Each row is a point. The points of each table are mixes of a few directions, plus a little noise. How many directions does each table use, and how many do they share? Where both have some left over, give the other angles between the two spaces (their principal angles), to ten degrees, smallest first.

First (5 x 2):
[[-12  -3]
 [ 12   4]
 [ 47  11]
 [-93 -24]
 [ 47  11]]
Second (6 x 2):
[[ 93  23]
 [-29  -7]
 [ 11   3]
 [ -6  -2]
 [ 11   3]
 [-80 -20]]
Directions: first 1, second 1, shared 1

First (5 x 3):
[[ -8   3 -18]
 [ -3   1 -10]
 [-29   9 -81]
 [  1   1   1]
 [ 38 -13 108]]
Second (4 x 3):
[[-79  59  25]
 [ -5 -31   4]
 [ 65 -24 -23]
 [ 18  -4  -7]]
Directions: first 1, second 2, shared 0; angles 80

First (5 x 4):
[[  6 -19  -7  10]
 [ 37  -8 -65  57]
 [-34  43  74 -32]
 [ 19  -3 -62  -5]
 [-26 -12  59 -30]]
Second (5 x 4):
[[ -4   3  -1   1]
 [104 -91  37 -34]
 [-41  36 -15  13]
 [-33  29 -12  11]
 [-27  23 -10   9]]
Directions: first 3, second 1, shared 0; angles 50

First (8 x 6):
[[-26  12 -20   2   7  37]
 [ 18  -8  14  -2  -5 -26]
 [ 52 -19  41  -5 -13 -68]
 [-21   8 -18   2   5  27]
 [ -5   2  -4   1   3   7]
 [ 34 -14  28  -4  -9 -46]
 [-91  37 -73   9  24 121]
 [ 42 -17  33  -5 -11 -54]]
Second (9 x 6):
[[ 18 -28   7   4 -35 -19]
 [  8  43  11 -22  90 -24]
 [ 43 -44  13 -18  15  39]
 [-18  28 -33 -13  59 -60]
 [ 10 -40  13   9 -54  89]
 [ -1  47  42  13  -9 -44]
 [-15 -33 -26  19 -72 -19]
 [-44  34 -32   6  16  -9]
 [ -1  -7   5   2 -11  47]]
Directions: first 1, second 4, shared 1

First (7 x 8):
[[ 32 -38  16  20  12  14 -18  23]
 [-45  52 -20 -26 -15 -22  22 -31]
 [ 70 -82  33  41  24  32 -35  48]
 [ 10 -13   6   6   4   5  -5   6]
 [-48  54 -22 -29 -17 -22  24 -34]
 [ 46 -53  22  26  17  21 -25  33]
 [-65  78 -31 -40 -23 -33  34 -47]]
Second (8 x 8):
[[  58  -69   29   35   21   29  -28   42]
 [   8  -10    4    6    3    3   -3    5]
 [-106  121  -50  -63  -36  -50   54  -73]
 [  48  -55   20   28   16   24  -23   34]
 [  -3    3   -2   -2   -3   -1    2   -2]
 [ -15   19   -5  -10   -6   -8    7  -10]
 [  36  -40   18   21   13   16  -19   26]
 [ -27   31  -14  -16   -8  -14   12  -21]]
Directions: first 1, second 1, shared 1

First (8 x 9):
[[  -4   10  -29   56   38   18  -40  -13   94]
 [  28   10   53  -71  -65   -3  -23  -49  -46]
 [ -22  -49   -4  -19    9  -34   68  -18  -57]
 [   8    9   13  -15  -17    2  -13   -8   -6]
 [ -17  -62    2  -16    9  -34   34 -104    3]
 [  32   49   30  -29  -44   23  -46   31  -15]
 [  -8   28  -26   38   25   18    6   99   -2]
 [ -19    5  -38   54   46    9   14   64   29]]
Second (10 x 9):
[[   3  -11   23   22   32  -31  -47   19   45]
 [   6    7  -26  -30   22    9   55  -21  -43]
 [  15   -6   -3   17   32  -40  -14   39   26]
 [  38   11  -67   12  -49  -29   60   92  -29]
 [  -9   16  -23  -11 -101   55   40  -10  -49]
 [   3  -12   19   -2   91  -36  -23  -12   29]
 [  17    1  -20   11   -3  -24   11   44    2]
 [ -42  -17   82    6   39   22  -94  -79   56]
 [ -30   -3   44    5  -29   36  -50  -47   21]
 [  -2   14  -30  -31  -34   37   62  -26  -59]]
Directions: first 3, second 3, shared 0; angles 40, 50, 60

First (11 x 12):
[[ 30  -8 -18 -22  24 -10 -21 -48  43  28  -3 -19]
 [ 31 -18 -49 -42  -2 -11   6 -49  45  27  -1  -2]
 [ 12 -16 -48 -35 -25  -5  28 -19  17   9   0  14]
 [-57  22  52  54 -30  20  23  91 -83 -51   2  25]
 [ 23 -17 -50 -41 -13 -10  16 -38  34  19   0   5]
 [-16  34 105  74  66   9 -69  32 -27 -11   0 -37]
 [ 34 -31 -92 -72 -33 -14  38 -58  53  29  -1  16]
 [-11  33 103  71  71   7 -74  22 -20  -6  -1 -42]
 [-21   1  -2   7 -29   7  27  32 -30 -20   1  20]
 [-27   2   0   8 -36   7  33  41 -38 -25   2  25]
 [  4  -1   0  -1   6  -2  -5  -6   5   4   0  -4]]
Second (8 x 12):
[[  -9    3   13  -18   -5  -63  -92   40   21    8 -121 -116]
 [  53   13   -8  -40    0   10  -70  -66  -35  -39   74   44]
 [  17   35  -33   40  -45   10   50   17   31   18   49   49]
 [ -20  -22  -34    0   44  -13   -6    5  -30   -3  -15   -3]
 [ -10   20   10   22    5  -17   18  -40    9   30    2   55]
 [  17   14    7    4  -22   11   10   -2   13   -1   23   12]
 [ -39  -37    7  -19   -9   37   27  -10  -27  -22   -2   -1]
 [  -7  -25   39   11   33   26   65   55   16    7  -11  -41]]
Directions: first 2, second 6, shared 0; angles 30, 70
